Each row is a point. Before rounding, the points of a table are all equally far from one centre. They may lie mostly on one side of it. Where is the centre, to within rounding?

Points (10 x 3):
[[-36  19 -74]
 [ 13  67 -41]
 [-38  53 -47]
 [-35 -25 -64]
 [  1 -29 -73]
 [-61   8 -40]
 [-31 -36 -56]
 [-54  37  -6]
 [-63   6 -30]
 [-60 -12 -22]]
Centre: [ -1   8 -23]

Points (18 x 11):
[[  1 -23 -64  51  31 -20 -18 -47 -40 -11  44]
 [ 34  20 -28  37  43 -21  62  13 -23  28  -3]
 [ 28  50   8  77  -9   3  30 -71   2 -14  -9]
 [ 54  -5 -31  19  37   2   4  21  -7  -1 -40]
 [ 30  44  20  67 -10 -26 -80   6 -15  28 -26]
 [ 33  10  29  68   1   7   2 -27 -41  78   4]
 [ 63  14 -27  64  -6   7  49  25 -29 -38  10]
 [ 64  39  -4  32 -47 -10  -3  17   9  57   9]
 [ 95  51  20  10   9  -8  -8   4 -56 -23  10]
 [ 89 -36   5  65  25  -6  -5 -21 -48   6   6]
 [ 43  11 -69  17  22 -36  28  28  -6 -15  19]
 [-11  44   1   1 -23  27   9  18 -27  52  -2]
 [ 16  32  62  31  48   8  19   5 -27 -41  -6]
 [ 30  31   2 -11 -71 -48 -22  51  -6  18  21]
 [ 69  72 -10  13  12  13  15  -3 -39   1  14]
 [ 40  18  14 -37  29   8  14 -22 -58  14  27]
 [ 22  38 -38  28  28 -15 -11  11  -8  58 -26]
 [ 33  45 -11  15  27 -39 -36  50 -62  36  -3]]
Centre: [ 14   8   7  34 -13 -36  -5 -11 -30  -6  11]

Points (29 x 24):
[[-43 -55   7 -34  -8  -1  38  -7 -53 -55 -54 -40  49  91   2  26  41  27
  -34   0 -13 -19  27 -12]
 [-31 -51   3 -39 -34 -55   0  -9 -63 -15   5  -3  58  61  -6 -26  65  -4
   35 -13  -7  20 -10 -26]
 [-23 -52   9 -30 -36 -31  11 -20 -25 -39 -86  17  51  34  16 -14  45   4
   22 -38  13  10 -12  28]
 [-15 -85  -1 -21 -42 -37   5 -35 -27  -9 -23 -26  46  39   3 -49  43 -24
   17  12  36  24  20 -33]
 [-95 -26 -11  -5  -7 -24 -35 -24 -59 -11 -48 -12  76  56  17  -5  56  -8
   27  14 -17   1   7 -31]
 [-56 -45   9 -59 -54 -30  26 -21 -36  -9 -72 -45  -5  61 -17  16  17  -1
    7 -35   9   3  56   6]
 [-42 -95 -16 -37 -51 -11  10 -39 -73 -23 -12  -6   7  43   2   9  23  26
    3 -28 -45 -33  34 -62]
 [-25 -41 -38 -15 -39  -5   0 -13 -51 -34 -21 -44  76  37   9 -18  43   4
    7 -43  50 -29  19 -50]
 [-33 -37 -40 -44 -56 -34  -3 -16 -45  -8  22  32  55  18  -5 -33  69   4
   10 -16 -15  -2   9 -22]
 [-56 -48  14 -64 -40  23  26  24 -75  -7  16   7  36   4  31 -40  71   7
   -3  -1  55  52  24  19]
 [-46 -77 -16   0 -58  -5 -12 -34 -55   2 -65  -3  54  48  -5 -18  39   4
  -21   0 -24  -6 -17 -22]
 [-69 -40   7  24 -17 -36   2  -5   2 -13 -56   3  61  35  39 -55  54  23
    4 -35   6  -5  29  -3]
 [-59 -48 -35  -6 -28   8  47   9 -70 -41 -23  -3  50  76  61  -6   4  11
  -18 -36   1   7 -27 -19]
 [-18  -9 -38 -27 -25 -20  33  15 -81 -34  -2   4  42  45  38 -26  30 -41
    8 -38   4  10 -30 -24]
 [-16 -29  16 -75 -25 -31  31  35 -55   2 -25 -32  40  36  70  11  50  -6
  -20 -23  28  18   1 -25]
 [-74 -66  21 -42 -20 -24  28 -57 -21  -5 -72 -28   0  42   6  14   5  38
  -17  44  -6  12  12   7]
 [-31 -39  12 -48 -57 -28  28  29 -58   9 -41  18  59  32 -18   2  32 -18
   14 -31   0 -15  14  -4]
 [-91 -26 -21 -11 -25  28 -15  -5 -25 -28 -25 -12  64  -2  53  26  75  -4
  -22 -48  -8   0  31 -58]
 [-20 -57   6 -15 -26 -24  26 -41 -62 -33 -45  -6  48  28  45  12  62   5
   50 -37   3 -21 -27 -15]
 [-47 -49 -37 -12  -9 -35  34  20 -34   1 -55  -5  29  52 -10 -13  61  34
  -10 -24  -2   4 -15 -57]
 [-18 -89   5 -20 -51 -29  14  -9   2 -16 -47 -12  41  37  -5   7  47  24
    6 -54 -15 -14  33 -26]
 [-17 -46  28 -68 -16 -25   6  41 -34  -5 -52 -26   1  73  47   0  72  11
    9 -13  10  -3   0 -28]
 [ -5 -47  -5 -27 -41  -4  21  -4 -39 -30 -56 -19  60  84  -5 -10  92  -3
    0 -24   9  15  15 -44]
 [-41 -59  -6 -42 -11 -20 -30  20  -1 -15 -54  31  28  67   6 -11  68   0
  -19   3  24  50  28  -7]
 [-22 -66   3 -35 -10 -28  32 -40 -10 -35 -25   5   3  29  36 -76  36 -22
   -9 -25  21 -21  60 -42]
 [-26 -42 -24 -59  -6 -16  24  -8 -41 -62  -8 -11  32  17  41  35  78   5
    8 -55  30  13   5 -46]
 [-33 -17   0 -67 -38 -44  -4  12 -51  15   2  33  23  35  13 -26  64 -15
   -5  13  40   5  32 -21]
 [ 18 -59   3  -2  23 -40  44 -17 -45 -49 -32 -31  38  24  31 -24  65 -16
  -20   2 -29  56  41 -36]
 [-33 -52   2 -26 -20 -21  33 -24  -9   2 -26 -15  74  68 -14 -15  68  -2
   -6 -12   4 -34  19 -14]]
Centre: [-24 -13   9 -28   1  37   1 -24 -45  -6 -20  -9  18  24  21 -16  13  28
  10 -16 -11  31  34 -21]

Points (30 x 24):
[[ 19  24   2   2 -45  17  58   1   7  -3  -5  18  24  53 -76  -7 -11 -30
   -8  -5 -32 -12  34 -16]
 [ -8  23   0  -3 -50   0  28  49  10 -17   0  31  -5  51 -84  -9 -54 -15
  -56 -35 -11   8  32 -30]
 [ 13  13   0  10 -11  -7  38   9  13 -60  -5  51  11  56 -66 -41 -14  14
  -39 -33 -47  -4  60   3]
 [ 22   9 -53 -10 -43  33  -3   7 -12 -18 -10  14   4  79 -31   8   0  -7
  -70  -4 -21 -44  16 -15]
 [ 19   8 -15  -3 -38  22   5  18 -10  -3  -2  66   7  63 -48  -6  -6 -10
  -15  -4   1 -44  48 -12]
 [-19 -22 -22   8 -40   8  33  -8  13 -50   2  23 -53  68 -49  -2   6 -44
   -3  12 -12   7  -4  10]
 [ 13  22 -28  19 -36  28  33 -10  22 -55  -4  29   7  63 -71 -31  11  -4
  -30   3 -22   8  46 -14]
 [-24 -18   1 -21 -34  56  33  10  46 -26 -23  46 -28  33 -32   7 -10   0
  -56 -32 -48  -4  43 -34]
 [-15   0 -29 -24   2   1  16   3  -4 -34  -1 -18 -15  62 -95  17 -13  -7
  -26 -20 -31 -18  53 -12]
 [ 33  21 -17 -18 -31  22  38  18   7 -11  20  45  12  30 -86  10 -17  26
  -25 -29   1  -4  18  -1]
 [ 16  11  -5  -5 -42  28  67  25   1 -30 -23  43  -6  50 -61  -6 -32   1
  -39  -8 -43 -37  38   5]
 [ 24  21 -33  11 -35   0  31  -9 -29 -28 -31  11  -4  59 -60  13 -27   2
   -7 -46 -52 -17  25 -38]
 [ -2  26 -16 -19 -22  35  53   5  10  -4 -22  18  -8  49 -53  -2 -23 -24
  -36 -67 -48 -31  54 -27]
 [  8  25  -8  18 -46  -6  53  26   3 -28 -23  32   3  42 -67 -19   0 -26
  -20  -9 -18  -2  60  -5]
 [ -9 -11 -17  15 -52  49   6   4   9 -24 -13  26 -32  41 -46   5 -20   0
   -4  -4  -8  21  62 -33]
 [ 44  11   6  17 -20  58  41  27  -5  -9  -3  19 -11  42 -54  -5 -26 -10
  -35 -20 -40 -52  48   2]
 [-23  -1 -16   3 -38  33  25  36  -4 -55   3  -3 -15  62 -67 -19  11  -9
  -56   5 -46 -15  36 -37]
 [-11  14 -38   0 -40   7  48  21  10 -24 -12  30  -1  62 -76 -28   0 -15
  -55 -13 -18 -46  11 -22]
 [-19   7 -12 -12 -48  29  17  25  23 -13  10  30  22  85 -59   6  12 -34
  -38 -17 -14 -24  21 -17]
 [ -5  -3 -15  12 -55  10  17   4  -4 -18 -20  35 -17  33 -59  -7 -32 -26
  -40   0 -22 -19  81 -31]
 [-23  18 -31  14 -45  17  16  14  16 -25 -44  52 -19  39 -72 -12   3 -18
  -27 -26 -32   2  51 -11]
 [-11  23 -21  -5 -34  35  58  11  -2 -53 -17  35  33  38 -43  -2   2  -8
  -34 -17 -28 -12  43 -51]
 [-18  17 -16  -2 -65 -11  30  -7  15 -15 -30  20  32  58 -45 -23 -23 -32
  -26 -47 -21 -22  45 -17]
 [ -4   6 -16  17 -24  19  55 -30   9 -35 -29  64  24  55 -65 -25 -25 -34
  -47  -9 -36 -30  10 -18]
 [ 12   8  -6 -10 -24  56  38   3   8 -48 -37  26   7  43 -54 -29 -11 -20
   -5 -29 -45  -5  58 -22]
 [-18   5 -39  -2   6  15  15  35  27 -26   9  46 -22  44 -63 -57  -7 -22
  -35  -9 -30 -30  43 -29]
 [ 21  13  -4  16 -29  37  37  32  11 -32   1  10  41  60 -44  13 -24  -5
  -39 -27 -25 -12  65 -17]
 [ 21   8  17   5 -27  25  33  12  20  -4 -10  21  16  86 -46 -24 -18 -15
  -14   1 -26  13  60 -21]
 [ 12   4 -27  20 -19  29  28 -20  -2 -45 -13  36  27  83 -74   0 -17  -1
  -50 -25 -34 -14  38 -22]
 [ 15  38 -15  19 -41  16  42  12  41 -17 -11  25  10  44 -76  -8 -20   3
  -42   3 -48 -18  31 -41]]
Centre: [ -8  22  12   2  -3  10   4  -7   2 -29   1  12 -15  26 -19  -8 -22  -9
 -40 -19 -18  -7   2  -5]

Points (30 x 24):
[[ -1  38  27 -31  27  61   0  -1 -62 -52  -3 -10  33  28  15  14 -15 -16
   19 -69  15  14  66   7]
 [ 39   7   0 -21  11  61  50 -22  -4  -4   2  41  52   9  17  31 -27 -13
   23 -46  36 -12  41  16]
 [ -8  13  27 -14   5  52  68 -40   2  61  -8  34  44  49  -2   9  -8 -38
  -43 -67  39  38  53  25]
 [  6  21  39 -47  38  51  52 -30  -2 -25   6  13  35  32  19  22 -66 -12
   17 -78  34   4  43  17]
 [ 18  19 -25 -31  48  61  10 -28 -30 -31   1   2  17  -9 -13  17 -24   7
   -9 -88  18  53  20  -6]
 [ 40   2  11 -83  17  62  25 -24 -15  27  -2  44  21  31   4  31 -57 -27
    9 -62  30  42  39  -4]
 [  2 -25  28 -52  28  60  36 -23 -36  42 -36  11  31  48 -26  10 -41  26
  -28 -80  23  51  25  12]
 [ 23  22 -15 -74  20  37  23 -25 -40  -6 -22 -33 -12  65   9   5 -15 -23
  -16 -72  30  30  39  31]
 [ 30  -2  25 -50  -8  31  -5 -52 -40  14  -8  42  63  45 -18 -16   6 -18
    7 -54  31  29  52  31]
 [ 15  32  22 -54  15  45  17 -58 -50 -17 -11  20  38  45 -31  40 -23   1
  -12 -70  25  35  63  25]
 [ 18   9  16 -29 -41  52 -12 -64 -57  14  26 -19  12  53 -15  22 -50 -15
    1 -39  41  62  10  15]
 [ 19  29  20 -15  19  46  26 -21 -68 -30  18 -28  19  39  26  27 -36 -18
    1 -58  10  -2  43  40]
 [ 63   7  55 -46 -24  35  51  27 -25 -11 -38 -17  15  21   3 -10 -18 -25
    3 -44  26  69  32   3]
 [ 22  11   0 -74  -5  43 -12  -2 -43  21 -21   0  22  19  14  13 -60  21
   -4 -69  20  40  61  31]
 [ 51  32  40 -23 -13  63  18  -6  -9   8  -4  -7  41  25  -1  -9 -36  -9
  -34 -78  12  23  60  -8]
 [  3  40  68 -22  41  76  -7 -26 -36   1   1  27   8   2  12  33 -14  -8
  -35 -62  40 -10  40  40]
 [-15 -12  -9 -15  21  21  27 -26 -61  -9  -6 -13  42  58  37  19  -9  -4
   11 -73 -19  51  40  18]
 [ -1  14  21 -56   8  47  66  -4 -42 -28   5 -13  11  26  14  54 -56  -3
  -19 -78   8  32  43 -10]
 [  9 -20  17 -27  14  -8  38   8 -67  -1  18 -27  32  12 -24  40 -50 -12
    9 -95  14  35  53  18]
 [-10 -10   0 -55   8  52  25 -31 -40 -21 -10  33  17  19 -19  22 -50  46
  -13 -82  46  34  48  35]
 [ 30  -3  40 -37 -19  27   5  20 -43 -13  -3 -13  38   9  28  28   0 -28
   37 -66   1  67  52  44]
 [-13  17  27 -37   2  73  35 -10 -42 -18  -3   0  17  39  21  19 -14  16
    2 -79 -17  16   9  -7]
 [ 48  -9  -3 -24  34  60  59  14 -24 -29  28 -15  10  51 -37  32 -46   7
    8 -55  64  44  27  14]
 [ 21  34  34 -35 -36  53  31 -34 -27   3  -5  40  22  32  -7  51 -28   1
  -25 -55  10  75  77  12]
 [ -8 -15  37 -59 -54  34  16  -4 -46   7 -22 -15  -9  64   4 -13 -17  29
  -13 -26   4  70  20  37]
 [ 26  20  35 -70  18  47   7  -6 -46   8  20   4 -11  50  41  29 -60  13
   -4 -64  24  40  33  40]
 [ 34  28 -30 -29  -1  40  36 -22 -23   0 -11  38  32  51   4  -4 -51  -2
  -12 -35  -8   8  46  11]
 [ 46 -21  54 -27  -2  31  18  26 -60  10  -8  36  33  27  32  74 -35 -23
   -3 -48  19  38  33  31]
 [ 10  -4  18 -79  14  83  28 -10 -28  -7  -9 -22  35  21  17  25 -37  10
  -18 -75  39  17  29 -10]
 [  2   5  55 -88 -19  13  52 -17 -36  11 -30  19  43  31 -26  28 -36 -33
   14 -47  37   2  26  -4]]
Centre: [-18  -6  25 -15  14  18   8   2  -7   2   1   6   4  25  -7  17 -18 -20
 -12 -18  42  42  34   8]

Points (27 x 24):
[[-58 -26  -6   5 -15 -14 -39  21  22  68   7 -10  43  81 -30  25  44  10
    2   2 -54 -20  85  -4]
 [-43  -2 -19  -5 -44 -16 -26  20 -33  80  29  -7  38  42  46  17 -17  -5
  -31 -19 -35   0  57 -36]
 [-60  -8   1  10 -54  14 -36  -6  -2  73  10 -28  18  38 -13  -7 -10 -14
    6 -25   8 -63  67 -44]
 [-85 -18  -9 -65 -41  -4 -19  59 -13  67 -15  16  15  20  14 -18  -4  20
   16 -53  -6 -49  52  -8]
 [-42  28  -8 -23 -46 -31 -18  25  12  60 -14  -4  30  79 -46  60   6  24
  -23 -36 -10   4  38  30]
 [-55  13 -18  21 -39 -39 -40  23  -8  89  56  31  50  39  -9  24   7  27
  -15  -9  -4 -24  20 -15]
 [-70   2   2  -9 -32 -59 -15  32   3  78 -19  29  14  20 -13 -11  26  19
  -24 -10 -24 -59  36 -20]
 [-10  43  35 -25 -10 -14  -2  23 -30  58  -6  10  66  45 -23   8 -17  17
    5 -14 -13   8  40 -20]
 [-83   0 -28  27 -48 -24  -2  25   3  64  14   8 -13  66 -18   2  23  14
    8 -60 -34  -9  59  -5]
 [-71 -21 -35   7 -36 -18 -84  39   5  11   2 -11   9  29 -42   3  20  46
   17  -2 -59  10  54   5]
 [-31  43 -17 -19  18 -24 -14  58 -22  61 -24  16  11  56  16  19  22  53
   -5   6 -21 -54  67  -9]
 [-75  12 -23  -1 -56   1  -7  18  31  69  42 -32   3  32 -13  13   0   3
   -8  -5 -29 -24  26 -37]
 [-80   5  -7 -27  -9  19 -35  -1 -12  70  20  -8  48  40 -11  24  24  51
    8   0 -38  -1  65 -23]
 [-65  28 -68   9 -10   2 -68  21   4  66  15  -5  35   4  42 -14  12  13
   23 -62   9 -23   0 -11]
 [-85  12 -33   8  -5  -4 -72  73   8  69  -3 -13  39  43 -41 -12  -9  44
   -5 -16 -10 -54  63 -54]
 [-49 -15 -26 -18 -55   3 -23  18 -10  59 -13 -38  41  33 -55  10 -20  38
   15 -18  31 -48  63 -23]
 [-57 -26 -25   3   1 -10 -41   0  -3  95 -28  -4  21  39  -5   4  13  26
   21 -19 -49  16  63 -29]
 [-47   6  -6 -23  18 -21 -29   8  -9  41 -10  32  42  42 -13  60  64   6
  -37 -13 -30 -22   3  26]
 [-59  33  -9  16 -17  24   6  25   6  93 -19  19  58  47 -22  -9  12  42
    6 -73 -15   8  68  18]
 [-62  46  13 -41 -64  41 -20  48 -32  76  -1  35  24  38 -17 -26   1   9
   19 -26 -12 -37  36 -28]
 [-93   5 -37  26   1  -2 -45  58 -13  92   5 -15  13  48 -14  13 -11  26
    6 -65 -36 -22  50  14]
 [-27  15  -9  15 -20 -18  -7  45 -25  60 -34  -4  44  34  -1  10   1  32
  -27  -2 -72   6  42 -34]
 [-64   9   0 -39  14  -4 -37  44  10  86  38   3  32  42 -21  17  23  34
   19 -18  -9 -74  22 -11]
 [-10  16 -16 -27 -46 -13 -23  12   7  73 -21  -8  15  75 -15 -13 -12  30
   -3   2 -10 -62  71   6]
 [-80  40 -17 -60 -17 -34  -9  52  16  50   0  24  33  16   7  12  12  42
  -26 -23  14 -62  68   9]
 [-47 -18 -23  20 -44 -10 -32  27 -60  91   7  -3   4  55  18 -13  36   9
   14 -24  -6 -18  51 -54]
 [-64  12 -13  -6 -26   2 -30  32 -21  63 -42  34  55  35  28  19   1  15
   17   5 -33 -36  39  16]]
Centre: [-18   8 -29 -10 -14  18 -46  57   3  43   5   9  18  12 -23   1  34 -10
 -22 -30   8  -4  60  -2]
